Rows are points. Each copy is the shape, with its points in the same order, stretched, turned, moved and blurred by noise. Is it also mirrored, or only turned?
In the rows, 128 means zero.

Shape (8 x 3):
[[156 116  95]
 [ 71  95 133]
 [ 65 104 141]
 [143 104  84]
 [177 166  59]
 [113 156 161]
 [ 45 199 131]
 [ 90 118 110]]
Copy 1 (8 x 3):
[[181 126  98]
 [ 70 117 104]
 [ 63 119 116]
 [162 112  86]
 [215  93 125]
 [124 143 161]
 [ 56  78 194]
 [ 99 104 114]]
Copy 1 is: mirrored
Copy 2:
[[128  78  91]
 [ 85 173 119]
 [ 98 178 124]
 [123  91  74]
 [206  47  56]
 [148 134 148]
 [190 194 124]
 [109 149 102]]
Copy 2 is: only turned

Shape:
[[ 60 160 142 198 191 117]
 [160 158  98 162 138 183]
 [133 152  85 159 199 175]
 [ 63  97 132 200 159 175]
 [ 78 165 106 115  89 107]
 [145  71 159 104 175 148]
 [165 128  55 149  83 159]
 [179 119 165 111 111 101]
 [143 101 143  97  86 180]]
Copy 1, 9 rows:
[[150 203 144 120 198 140]
 [160 143  71 160 107  69]
 [197 167  58 114 150  96]
 [115 134 103 150 218 138]
 [119 162 152 163  73 195]
 [135  77 111  83 154 119]
 [175 112  84 204  76 117]
 [126  96 168 139  76 100]
 [ 86  73  90 156  87 122]]
Copy 1 is: mirrored
Copy 2:
[[111 159 216 170 162 163]
 [170 105  96 139 160 166]
 [152 112 127 140 209 147]
 [115  84 178 200 135 160]
 [ 99 186 114 176 102 141]
 [150  99 153 116 132  65]
 [132  88  46 122 136 160]
 [152 148 125  92  88  95]
 [166 105  93 158  84 106]]
Copy 2 is: mirrored
Copy 3:
[[116 130 101 249 173 126]
 [181 160 141 126 174 178]
 [181 124 128 162 175 200]
 [100 113  81 155 214 126]
 [126 164 125 138  86 156]
 [159  59 137 113 179  88]
 [188 191  91  65 148 197]
 [186 139 142 129 125  76]
 [142 129 155  58 156 128]]
Copy 3 is: mirrored

Shape, 14 rows:
[[102 119 129 144 165 178  81  87 162]
 [170 172 145 119  74 146 174 165 190]
 [105 116 164 113  68 197 109 133 118]
 [ 90 140 102  96 168  92 169  95 146]
 [ 89  87  88 100  70 104 114 168 136]
 [ 97 171 124 150 115 113 144 119 104]
 [123 171 159 128  82 126  77 120  80]
 [174 105 114 133  77 129 172 141 100]
 [123  88  88 123 147 102  92 120 147]
 [104 135 184 174 146 101 123 130  85]
 [114  66 168 142  59 111  78 131 158]
 [181 101 171 121 174 181 117 148 166]
 [205  79  99 127 109 140  87 111 140]
 [148 162  88 203 150 118  97 150 123]]
Copy 1 (14 x 9):
[[161 121  79 105 156  91  53  96 173]
 [197 192 136 131  62 161 135 189 156]
 [139  81 100  94  59 160  74 181 159]
 [150 163 179 103 153  92 164  78 185]
 [116  79 113 151  78  82 187 179 152]
 [100 163 173 121 110 121 111 127 128]
 [100 121 125  74  97 110  81 160  71]
 [121 139  91 135  68 183 166 151 119]
 [134 107  75 138 160  65 156 117 137]
 [107 102 161 137 156 128  83 119  81]
 [169  26  88 141  67  75  95 162  99]
 [205 128  68 115 187 153 102 150 138]
 [153 125   7 110 119 105 143 126  99]
 [ 85 196  91 182 169 111 103 141  95]]
Copy 1 is: only turned
Copy 2:
[[109 191 114  71 146 119 114  83 132]
 [171 130 140 148  91 122 205 128 165]
 [121  87  77  79 102 126 177  97 118]
 [ 71 132 188 105 148 143  88 138 177]
 [120  74  71 109 114 138  98 144 217]
 [ 69 137 126 111 102 101 140 156 131]
 [ 90 134  88 110  34 125 140 144  94]
 [113  80  84 180 134 142 162 118 140]
 [111 148  99 124 141 145  62 117 183]
 [ 99 107 115 121 111  65 104 146  83]
 [142  87  68 127  76  77  94  74 166]
 [195 139 120 129 168 149 139  92 106]
 [138 157  64 176 125 171 112  72 149]
 [116 212  69 143 131  97 124 168 132]]
Copy 2 is: mirrored

Shape:
[[162  86  76 168  92 103 113 101  91 107 150 140]
 [143 129 127 110 137 115 131 182 111 135 158 121]
 [125 164 131  97 112 102 169 150 123 157 188  72]
 [106 119 138  96 147 120 180 183 112 117 164  95]
 [ 94 173  96 150  89 137 120  81 113 103 148 176]
 [142 103  95 186  93 141  95 122 101 141 101 132]
 [ 97 171 141 171  85 118  69 115 129 106 157 144]
 [ 97 133 166 135 112 117 192 157 125 177 178 108]
 [121  88  94 136 121 129 100 125 111  75 104 150]
 [102 147 144 120 112 129 147 115 145 164 184  55]
 [129 125  67 183 144 156  91 112 109 126 148 152]
 [161 128  93 130 128 135 148 163 135  98 110 118]
 [124 170  98 171  97 101 114 125 116 115 171 156]
 [138 110 146 111 149 101 177 160 185 145 156 109]
 [102 159  79 178  49 143 114 132 128 108 165 143]
 [ 66 160  94 130  95  78 135 141 135 177 166 105]
 [143 142 141 119 166  90 195 166 113 120 112  86]
 [163 115  92 126  99 145  98 114 104 138 109 167]]
Copy 1:
[[178  72  79  97 131 146 177  80 128  77 129 117]
 [125 146 146 117 125 108 146 153  88  93 110  97]
 [115 176 159  78 130 118 127 124  50 112 161  61]
 [ 65 163 149 139 107 113 138 117  96  90 106  78]
 [160 109  77 105 101 110  74  92 106 125 150 178]
 [148  46 101 102 117 160 155 137 122 135 128 131]
 [187  99 114 130  96 129  65 146 112 131 180 114]
 [ 65 137 159 128 145 125 127 114  75 105 195  76]
 [142  87  90 135 100 126 135  99 170 115  78 137]
 [ 96 166 135  82 148 165  96 124  80 135 192  49]
 [146 104  49 121 123 157 127 146 103 123 121 152]
 [128 133 152 120  91 135 180 132 123 123  92 142]
 [187 109  99 120 102 115 119 118  79 111 168 139]
 [107 194 180 143 161 118 173 120 133 118 161  82]
 [153  92  82  86  56 142 137 137 104 116 191 152]
 [119 139 104  89 113  91 122 125  65 158 191  69]
 [108 159 204 170 118 119 158  90  77 133  83  94]
 [162  81 110  65 144 118 142 132 127 109  95 162]]
Copy 1 is: only turned
Copy 2:
[[ 91 188  90  91 184 128 161  74 132 150 181 129]
 [157 162  90 140 140 127 114 153 172 134 116 125]
 [205 121  89 162 125 136 144 151 156 196 138 106]
 [149 132 102 182 143 146 147 174 185 118 126  94]
 [ 77 143 125 126 120 145 152  86 144 193 135 229]
 [ 65 184  96 114 157 152 116  96  92 168 120 123]
 [126 169 130 149  71 137 103  83 126 174 135 196]
 [183 147 150 184 143 185 146 146 159 198 114  95]
 [ 48 141 101 118 142 129 145  98 155  92 135 147]
 [187  89 110 195 118 145 131 124 122 205 150  95]
 [ 68 173  89 151 185 105 106  87 134 161 137 184]
 [114 146  70 125 156 149 153 130 134 101  97 134]
 [132 198 109 132 134 125 143  87 146 185 131 192]
 [199 111 124 174 160 148 157 111 178 116  97  94]
 [ 92 196  80 159 127 179 146  72 130 205 131 191]
 [159 146 108 189 115 113 152  91 175 249 104 116]
 [170 129 119 130 142 122 174 186 140 106  93  89]
 [ 71 149  86  80 154 142 115 100 136 165 121 167]]
Copy 2 is: mirrored
Copy 3:
[[134  88 100 178 174 165 194 176  89 103 144 126]
 [173 116 120 101 124  97 103 141 137 130 150 140]
 [153  91 134 108  77  98  93 147 131 159 113  70]
 [162  94 179  94  93  85  94 151 134 136 154 132]
 [ 84 127  89 157  91 134 205 126 107 118 128 131]
 [ 93 132 107 151 189 159 152 164  91 129 110 170]
 [ 76 140  82 143  97  90 164 182 145 105 114 114]
 [141 108 171 132  87  99 121 164 156 175  79 121]
 [123 109 128 137 159 137 156 147 115  64 154 175]
 [105  90 155 104  78 108  90 175 150 145  97  72]
 [ 73 118  91 135 156 165 174 147 102 140 185 151]
 [139 130 135 133 136 135 110 139  97  93 173 151]
 [102 113  85 175 114 119 172 141 117 134 146 115]
 [152 125 190 139 100 117  94 122 194 112 141 116]
 [ 86 111  77 188  69 147 159 183  91 129 134 129]
 [100  72 110 158  84  98 105 123 126 147  99 111]
 [154 136 186 120 136  79  91 128 113 135 145 118]
 [137 133  84 133 171 170 170 117 108 109 135 155]]
Copy 3 is: mirrored

Shape (17 x 12):
[[119 116 134 117 111 120 108 108 127 152 115 108]
 [139 132 113 133 111 121 144 108 127 135 121 143]
 [133 109 135 137 124 135 147 129 114 106 135 139]
 [117 122 104 106 118 124 127 107 125 180 113  13]
 [136 117 131 128 124 118 149 108 148 113 118 130]
 [139 125  99 120 116 135 147 176 129 143 133 132]
 [141 118 123 134 155 119 144 110 115 116 107 148]
 [127 109 114 137 128 128 120 122 145 118 141 133]
 [147 122 116 101 121 109 139 105 126 108 139 117]
 [139 110 116 115 120 160 133 111 137 104 110 124]
 [131 120 136 128 154 120 131 106 139 114 130 141]
 [141 125 138 102 114 126 141 181 135 108 137 147]
 [134 165 119 130 128 146 142 107 128 137 131 131]
 [128 119 121 126 122 132  95 109 118 103 133 145]
 [100 130 118 113 120 117 146 121 125 115 133 134]
 [125 115 118 102 123 138 138 122 126 153 141 141]
 [127 122 109 130 153 116 145 108 137 122  91 139]]
Copy 1 (17 x 12):
[[109 102 171 134 125 116 101 117 126 131 132 119]
 [135 133 134 133 118 121 138 140 123 150 139 133]
 [148 135 106 141 132 129 114 139 125 132 137 157]
 [102  64 181 164 135  84 120  73 123  94 164  79]
 [152 132 143 144 125 125 129 115 132 142 134 156]
 [106 147 116 168 107 120 131 156 151 109 144 134]
 [158 149 106 133 122 102 128 123 120 150 110 148]
 [119 114 119 138 110 135 121 124 151 137 134 147]
 [139 135 145 127  98 105 107 119 129 147 165 148]
 [140 142 128 150 100 139 105  99 122 130 139 137]
 [145 137 124 124 132 114 118 113 144 151 119 153]
 [123 170 134 152 113 124  94 157 159 107 144 164]
 [136 148 121 118 140 128 137 126 137 143 140 107]
 [126 125 117 110  95 136  91 131 137 143 131 138]
 [120 141 133 115 123 126 133 127 132 122 147 158]
 [ 91 144 145 135 128 114 115 124 128 146 148 136]
 [148 144 121 137 113 107 148 106 128 139 106 148]]
Copy 1 is: mirrored
Copy 2 (17 x 12):
[[119 106 114 113 107 137 144 113 134 141 114 149]
 [140 119 121 125 144 112 137 114 113 134 119 122]
 [114 121 135 124 128 123 112 131 110 129 134 102]
 [113 134 125  84  76 116 168  83 143 205 109 151]
 [106 114 118 131 122 101 138 110 118 120 121 109]
 [139 149 115 128 153 110 119 159 138 155 105 112]
 [112 135 121 139 144 139 131 120  90 123 112 104]
 [106 122 119 140 122 132 121 122 139 121 115 107]
 [108 131 103 122 121 112 132 106 117 136 147 115]
 [120 119 113  99 120 124 128 110 125 115 115  99]
 [ 92 134 119 137 133 131 135 111 115 109 124 111]
 [115 148 107 135 133 103 113 177 130 119 123 119]
 [139 141 132 112 143 118 134 104 129 119 128 137]
 [126 118 102 129 112 154 109 115 130 111 128 125]
 [110 118 111 115 147 104 113 113 127 144 125 138]
 [115 124 121 110 156 121 148 130 140 150 126 129]
 [111 128 106 127 148 121 139 103  95 132  95 110]]
Copy 2 is: mirrored
Copy 3, 17 rows:
[[124 133 138 142 113 108 165 109 145 140 120  85]
 [137 128 102 138 133  95 161 108 128 132 134 140]
 [138 106 124 128 112 104 122 113 148 122 137 153]
 [104 131 143 117  89  56 171 169 100 140 113   7]
 [114 133 129 128 131  76 142 113 146 113 128 155]
 [152 113 105 125 110 109 140 172 108 163 114 136]
 [104 112 109 150 144 102 123  99 124 134 152 163]
 [121 125 112 130 124 113 124 128 159 117 123 130]
 [123 132 117 116 114  70 123 107 124 123 105 125]
 [109 111 127  81 140  98 141 118 152 136 118 134]
 [102 138 123 134 136 109 115 105 142 117 146 154]
 [155 122 144 115 111 114 122 148 125 153  97 166]
 [134 138 111 105 151 119 154 114 106 127 155 133]
 [126 112 117 125 136 141 124  86 157 122 115 121]
 [118 120 112 124  95 114 139 116 129 107 118 141]
 [126 138 102 117  95 112 139 130 129 159 140 124]
 [ 85 116 108 147 149  96 143 114 124 125 140 158]]
Copy 3 is: only turned

Shape:
[[100 165 148 186 178 123 163 136 131 123 129 175]
 [153 132 129 148  99 140 106  63 169 159 145  90]
 [151 104 159 140  88 185 150  67 140 114 149 101]
 [132 117 125 117  79 165  68  75 187 113 158  86]
 [160 148 125 106  94 160 105 122 170 159 148 111]
 [132 191 179 159 125  92 158 155  95  77 115 142]
 [172 120 123  91  87 173 105 133 161 152 176 154]
 [ 76 151 168 118 161 106 144 127  72 123 134 164]
 [ 96 193 133  65 107 192 111 161 161 153 154 128]
 [156 119 156 123  94 148  98  87 153 159  89 108]
 [136 130 198 122  71 174  91 112 184 173 161 121]
 [123 143 162 137 170 111 189 143 105 134 124  99]
 [140 115 182 145 136 112 137 102 172 115 157  88]
 [ 92 140 159 167 137 136 183 149 129 103  89 134]
 [101 128 160 174 175 127 132 193  82 107 118 127]
 [ 88 113 154 143 141  73 183 156 130  99 103 151]
 [118 133 125 140  50 148 116 117 145 175 175  98]]
Copy 1, 17 rows:
[[ 76 140 192 122 123 173 113  97 133 121 110  87]
 [135 146  49 110 122 144  84 142 152 109 114 186]
 [153 135  58 118 173 167  80 139 153 184 132 141]
 [113 151  42 131 165 136 127 139 124 125 146 202]
 [154 133  78 100 152 143 120 123 131 100 117 176]
 [137 249 197  69 141 170 127  68 150 144 166  78]
 [148  85  67 107 142 132 103  94 101 129 114 163]
 [ 96 128 200 108 100 139 141 121 119 179 173 102]
 [135  99 140  99 167 163 186 132  90  98 134 167]
 [171 178  74 124 125 162  82 160 117 137 151 186]
 [134 120  57  92 134 225 106 125  87 105 165 185]
 [150 170 150 119 107 175 141  98 179 135 130  79]
 [111 187  76 119 118 212 126  80 158 132 130 139]
 [119 197 168 129 149 180 136 116 120 125 126  53]
 [126 171 188 158 145 141 161  68 148 118 179  70]
 [ 97 201 169 114  85 160 157  92  99 146 129  34]
 [127 126  39  71 128 121 115 149 114  97 129 120]]
Copy 1 is: mirrored
Copy 2:
[[123 159 126  86 131 125 135 110  97 190 156 178]
 [115 157 129 142 149 115 103 153 101 144  86  75]
 [139 129 120 151 117 121  39 167  83 147 138  62]
 [148 119 114 163  82 114  80 198  88 154  53  92]
 [163 151 148 155 101 124 101 146 155 136  95  77]
 [142 163 111  80 110 124  85  68  44 130 139 170]
 [163 136 189 173  71 148  79 169 188 118 113  88]
 [159 130 154 103 162  87  97 106  91 130 139 192]
 [243 153 166 142  65  92  97 150 158 167 111  97]
 [120 127 133 184 136  97 112 116 124 123  87  85]
 [185 157 187 202  93 146 107 150  87 152  88  66]
 [182 142  91  90 185 141 125  98  94 137 169 134]
 [171 145  76 143 155 176 109 148  45 156 106 124]
 [145 140  95 108 109 111 137 110  64 154 162 145]
 [155  72 119  54 114 161 165  81  82 155 155 170]
 [138 143  94 128 128 129 162 127  67 109 141 191]
 [145 153 197 124 102 126 135 174  91 109 107  48]]
Copy 2 is: mirrored
Copy 3 (17 x 12):
[[119 151 110 102 128 136 152  88 147 164 109  48]
 [150 103 141 166 115 149  78 157 163 136  92 135]
 [144 139 105 146 116 130  46  88 164 102 116 145]
 [142  90 154 134  95 154  56 159 147  87  77 170]
 [150 124 170 152  95 172  90 160 136 111 120 150]
 [168 169  78  86 123 150 179 111 144 161 144  92]
 [130 139 203 164  86 132  90 141 137  79 119 171]
 [139 156 143  69 177 102 155  71 162 176 140  95]
 [169 142 189  84 102 193  76 135 103 119 146 112]
 [133 157 140 155 132 175  81 158 163 138 111 158]
 [166 146 158 134 105 176  69 154 205 101 116 120]
 [150 152 110 125 163 184 158  59 154 189 146  92]
 [159 121 106 136 116 174 129  92 213 155  89 105]
 [106 159  82  87 129 178 125  82 152 167 146  82]
 [125 164 113  99 188 169 184  79 123 115 141 108]
 [ 81 135 109  88 117 154 177  81 185 204 146  99]
 [136  82 165 140 111 149  64 168 159 103 167 145]]
Copy 3 is: mirrored
